Every row gives one point. The points of each table are mixes of a few directions, plus a little noise. Count the directions of each table, and those that both share. Where both have some left over, give the other angles between the two spaces (their principal angles), to ten degrees, smallest first.

First (5 x 3):
[[ -3   9  32]
 [-55  91 -39]
 [ 18 -27  38]
 [ 14 -26 -11]
 [ 26 -47 -21]]
Second (4 x 3):
[[-47  80 -11]
 [ 33 -52  46]
 [ 12 -20   2]
 [  2  -8 -37]]
Directions: first 2, second 2, shared 2

First (7 x 4):
[[ 16 -22   9   8]
 [ 57 -45  31 -12]
 [-67  45 -36  24]
 [ 25 -20  14  -5]
 [-36  29 -19   6]
 [ 72 -21  40 -60]
 [-68  34 -37  39]]
Second (7 x 4):
[[ -2 -64  32 -44]
 [  2  48 -25  33]
 [  1  29 -15  20]
 [ -2 -47  24 -33]
 [  2  57 -29  40]
 [  2  57 -29  39]
 [ -3 -80  41 -55]]
Directions: first 2, second 1, shared 0; angles 50

First (8 x 6):
[[-19  41  -3 -12  -1  28]
 [-18  23  33 -26  12  42]
 [-72  67  -3  59  43 -16]
 [ 34  -9 -69   8 -43 -36]
 [ 39 -34 -34  -2 -30 -27]
 [ -9 -23  64 -13  30  23]
 [  0 -52  73  -1  38   3]
 [ 44 -12 -63 -14 -50 -18]]
Second (9 x 6):
[[ -2 -15 -13  33 -16  -7]
 [-95 -20   6   1  32  58]
 [-20 -14   7 -12 -34 -13]
 [ 54 -32 -22  36 -76 -65]
 [ 88  31 -25  50  39 -10]
 [-47 -42   7 -50  23  36]
 [ 50  52  25 -61   7 -20]
 [-38   9  15 -20   5  16]
 [ 10  31  -1  24  19   6]]
Directions: first 3, second 4, shared 1; angles 40, 70

First (7 x 8):
[[ -5 -22  46 -24  51   5 -15  11]
 [-13 -11   5 -11  11 -18 -84  10]
 [ -5   7 -31 -17   2  50   0   2]
 [-48  48 -43  69 -62  41   6 -33]
 [ 10 -11  64 -24  47 -47 -37  24]
 [ 33 -69  12  22 -21 -67  68 -28]
 [ 29  58 -53 -14 -28  36  62  13]]
Second (9 x 8):
[[-85 -28  40 -53 -84   1   4  25]
 [-11  40 -54 -27  72 -48  24 -50]
 [ 23  -5  17   9 -15  17 -10   1]
 [ 92  15  -3  45  36  23 -16 -20]
 [ 70  29  47 -50 -39  24 -14 -84]
 [  9  18 -42  17  60 -23  10 -10]
 [-74 -16 -25  -2   8 -27  16  41]
 [ 20 -16  14  31 -12  21 -12  26]
 [-43 -38   7  30 -26  10  -4  70]]
Directions: first 5, second 3, shared 0; angles 70, 90, 90

First (8 x 9):
[[-11  12  22 -24 -17  22  28 -26 -52]
 [ 15  33  12  14 -50 -15 -31 -16   6]
 [-14 -38 -24   6  46  16   0 -44 -26]
 [-25 -25  16  33  60  -4 -18  33   4]
 [ 19  47  20  -5 -73 -10 -13 -13  -2]
 [ -9  13  22  13 -17   7 -18 -43 -41]
 [ -6 -73 -63 -28  95  13  53  44  39]
 [ 32  31  -6  -9 -45 -30  -1  66  73]]
Second (9 x 9):
[[-41  31  28  -4 -33  11  12  47 -51]
 [ 12 -13  -6 -35   8  19  38 -41 -18]
 [ 52   2  -3 -18 -19  -3   0 -82  21]
 [ 30 -12  33  64  44 -34 -73 -30  58]
 [-46   8  24   0   7  12  17  64 -38]
 [ 48  -9  -7 -38   1   2  32 -42  32]
 [ 23  28 -21 -51 -57  -3  45  43  29]
 [-20 -31 -30  50  42 -11 -49   0  11]
 [-58  -4 -17  30   6   7 -21  40 -45]]
Directions: first 4, second 5, shared 4

First (9 x 11):
[[-22 -66  51  61  63 -36 -71  -3 -22  11 -38]
 [ 54  -6 -69   1  46 -36  76  84 -48 -10  34]
 [-10 -12  23   2  15  30 -67 -10   0 -22 -11]
 [ -5  34 -14  10 -21 -46  44 -53  23  55 -43]
 [ 31  10   3  36 -16   6 -25   9  30  13 -21]
 [-53  11  12 -95  -8  86 -47 -35 -19 -72  41]
 [ 41  26 -47  14   5 -31  47  18   1  24 -13]
 [  5   8  -2 -22 -14  40 -15  13   4 -28  23]
 [-39  -5  42  -7 -70 -13  56 -24  29  29  27]]
Second (11 x 11):
[[-24 -10 -61  59  -1 -46  41 -47 -54 -42 -47]
 [ -3  19  19 -31 -18  30 -73 -32   7  78  -9]
 [ -8 -42 -25  39 -21 -60  46  -4  17 -21 -54]
 [ 28  -2  37 -16  12  27  12  58  18   1  44]
 [ 31  20  56 -29  26  26  -6  68  53 -10  74]
 [ 15  27  41 -19  14  -3 -31  25  68   6  40]
 [ -9  -9 -21  45   0 -24  20  -8 -22 -37  -5]
 [-33 -55  -9 -46 -54  78 -41 -25 -80  30 -25]
 [ -6  13  46 -40   4  45 -57  27  32 -25  73]
 [ 24  27 -17  54  21 -35  32  -7 -13  26 -18]
 [-14  11 -64 -16  16 -37  57 -56 -27  -5 -74]]
Directions: first 5, second 6, shared 2; angles 30, 70, 70

First (11 x 12):
[[ 18 -26  56  66  35 -24 -51   8   8 -60 -31  -2]
 [ 24  -7 -26  -3 -31  -5 -32 -36   9  21 -41   0]
 [-80  64 -22 -65 -61  40  93  65 -48  42  29  10]
 [ 31  -8  78  65  51 -30 -49  17  -3 -63 -44   3]
 [-17 -36 -20  40 -51   2 -46 -23  12 -13 -30  -7]
 [-13  -2  -5  26  -3  26   9 -32 -17  -3  48   9]
 [-55  49 -32 -58 -39  40  84  28 -36  46  52   9]
 [ 45 -19  47  15  68 -44 -36  21  29 -37 -36 -10]
 [-39  -4 -30 -65  22   2  64  51  25  20  64 -17]
 [ 25 -24 -26  15 -22  -3 -41 -50  15  11 -24  -2]
 [ 59  12 -20 -35  32  -4   4 -49   7  37  12   5]]
Second (9 x 12):
[[-30 -38 -30 -36 -76 -21  19 -51 -45  57  -3  -4]
 [ -5  50  37  75  -3 -36 -26  18  31 -34  18 -39]
 [  5   2   9 -33  46  26  38  48  18 -18 -26  40]
 [-22  38  22  48  -9 -24  -8  27   8 -48  11  -5]
 [ 33 -48 -32 -59   0  31  -6 -79 -26  92  -4 -16]
 [ 28 -16  11  36  22 -27 -11  70  69 -33   0 -25]
 [ 13 -71 -68 -65 -21  45 -25 -75 -70  41  11  24]
 [  1  41  33 -27  63  37  43  30  13  -8 -29  38]
 [-25  41  19  60 -22 -29 -23  10  -1 -49  21 -13]]
Directions: first 5, second 5, shared 0; angles 30, 30, 40, 40, 80

First (8 x 14):
[[ 12   6   4   5   8  11  -6   5  -9   6   6   3  21  -1]
 [-42 -51  15 -32 -25 -63  21 -14  42 -55 -38  -8 -35 -30]
 [ 26  40  -8  32  25  35 -18  18 -34  31  23  12  48  -2]
 [  5 -85  55 -72 -27 -29  16 -26  48 -54 -23 -21 -16  11]
 [ 35  24  11  23  29  31 -21  20 -31  17  19  12  72 -12]
 [-34  42 -53  31  -8   0   8  -2  -7  30   2   2 -63  14]
 [-30  -6 -12  -1 -13 -28  11  -5  15 -13 -16  -2 -34 -11]
 [ 27  30 -12  15  11  43 -11   4 -24  39  25   1   7  32]]
Second (10 x 14):
[[ 25  21 -13  19   7  31  -9   0 -11  19  17  -4  20  13]
 [-70 -73 -70  25   8  -2 -29 -11  29  -5 -72 -95  41  -1]
 [-17  13   7 -56  28  11  33 -17 -46 -22  64  51 -20 -10]
 [-26 -30 -58  22  -3   2   0 -32  27 -39 -14 -45  32 -22]
 [ 26  35  14   3  -4 -17  23  -2  -1 -32  29  39   3 -37]
 [  1 -24 -10  -1 -22   8  -3 -21  26  -3 -10 -24 -22  26]
 [ 41  18   8  32 -17  30 -20  -3   7  24  11   5   5  26]
 [ 10  43  42 -42  23 -33  33  35 -35   0  21  49 -19 -26]
 [  6   8  14 -29   4 -17  15  23  -2  20 -17 -13 -29  18]
 [  2  -9  67  27 -23 -12 -44  27   6  38 -29  37 -11  12]]
Directions: first 3, second 6, shared 2; angles 80

First (11 x 18):
[[-12  39 -58 -25  10 -52 -34  13  28  -6 -17 -39 -38  38 -20  55 -61  13]
 [-21  23 -26 -14  14 -46  14  -2  20 -15   5 -43 -44  33   1  49 -39  -1]
 [ 22 -18  10   5   5  21  11  -7 -11   2  10   6 -11 -15  -8 -27  45  -6]
 [-22  14  19  19 -32  17 -33  43 -12  23   0 -10  22 -26  36   9  -7 -16]
 [ 28 -13 -16 -11  18   4   7 -26   1  -8  -5  15 -11   7 -36 -26  21  13]
 [-42  15  39  27 -44  26 -24  41 -17  27   0   0  48 -29  50   0 -20 -17]
 [ 12  -2 -12  -4  10  16  15 -22 -11   3   4 -10 -34   5 -39 -44  29   3]
 [ 43 -31   4  -5  18   4   6 -13   3 -12   2  32   7 -11  -7  -6  40   5]
 [ 17 -44  41   5  12  20  51 -44  -6 -19   7  59  48  -8   5 -33  29   7]
 [ -5  11 -29 -18  15 -22   8 -27  14 -12 -12  -2 -10  32 -32   1 -34  19]
 [-20   6  29  21 -28  11 -21  43  -9  17   7  -8  23 -28  51  22  -2 -20]]
Second (9 x 18):
[[ 17   5  13 -12  39  13  20  -4  -8  43   1 -22 -32 -44  63 -20  50 -13]
 [ 31   9  43   3  -2 -27   2  -4 -14 -38  41   4  -6   9 -37 -35   4 -26]
 [-16   2  24  23 -30  15 -52  24 -12  15 -17  12  34 -29  34 -19 -27 -31]
 [ -9  -8 -47 -18  23  11  38 -21  16  15 -16 -13 -27  16  -7  26  18  38]
 [-19  -6 -23   5 -23  -4 -11   6  12 -19 -11  13  24  29 -32  32 -33  21]
 [ 24   3   7 -12  25  -9  35 -25  -6 -11  24 -13 -37   7 -26 -29  30  -3]
 [-18  -9 -37  -6  18  34  23 -30   0  34 -29 -16 -33  -5   3 -26  19  14]
 [  4   5  13   2 -25 -39 -31  54  22 -26  13  23  60   9  24  95 -34  14]
 [-13  -2   7  15 -26   7 -25   0  -8 -11  -6  11  16   6 -23 -24 -26 -13]]
Directions: first 5, second 4, shared 1; angles 30, 40, 80

First (8 x 20):
[[ 14 -10  25 -49 -24  25 -12 -17   0 -40  20 -38  15 -25  22 -33  -3  22
  -19  17]
 [-47  28 -54  40  14 -35  27  46 -13  33 -34  19   7  12 -14  25  17 -58
   54 -32]
 [-35   8 -48  63  15 -43  10  33  -4  36 -31  34  -2  13 -25  27  -2 -41
   35 -14]
 [ 21 -71  25 -11 -75  -4 -76 -38  17 -77  35 -39  30 -81  15 -75 -65  54
  -56  93]
 [ -8  33  -8  -7  29   7  34  15  -9  26 -12   9  -8  32   0  28  31 -22
   24 -41]
 [-18 -10  -7 -35 -46   1 -15   8  -7 -51   8 -48  39 -52  24 -48 -10  -5
    4  24]
 [ 39  20  39 -10  51  32  24 -26   8  39   8  31 -43  60  -9  44  26  24
  -20 -32]
 [ 34   3  29  10  37  14   6 -24  11  32   6  33 -36  42 -14  33   7  26
  -23 -12]]
Second (10 x 20):
[[-67  36 -37 -37   2   9  44  46 -45 -23 -37 -65  76 -71  47 -22  35 -77
   47   4]
 [ -3  28  25 -55  33  46  39  -3 -25  -6  -8 -39  25 -19  35   3  40 -14
   -3  -5]
 [-12 -45 -54  95 -59 -86 -65  21  35   6   5  56 -31  18 -57 -10 -65   7
   18   9]
 [  5   1   4  -2   4   6   1  -3   1   1   2  -1  -3   4   1   3   3   4
   -4  -1]
 [ -7 -37 -42  80 -50 -71 -57  16  30   5   6  50 -29  18 -50  -8 -55  10
   12   8]
 [-29 -31 -60  77 -56 -77 -46  31  19  -1  -4  34  -8  -4 -41 -15 -49 -14
   28  10]
 [ 57   0  61 -32  37  46   6 -45  12  13  23  13 -38  40   0  24  13  49
  -46  -6]
 [ 29  12  42 -39  31  43  20 -27  -3   5  10  -7 -11  14  15  14  24  21
  -27  -6]
 [  7  14  20 -33  20  28  20 -10 -10   0   0 -15   8  -3  18   4  22   1
   -8  -2]
 [ 20  23  42 -55  39  56  35 -21 -15   0   4 -25   7   2  29  11  37   9
  -20  -7]]
Directions: first 3, second 2, shared 1; angles 30
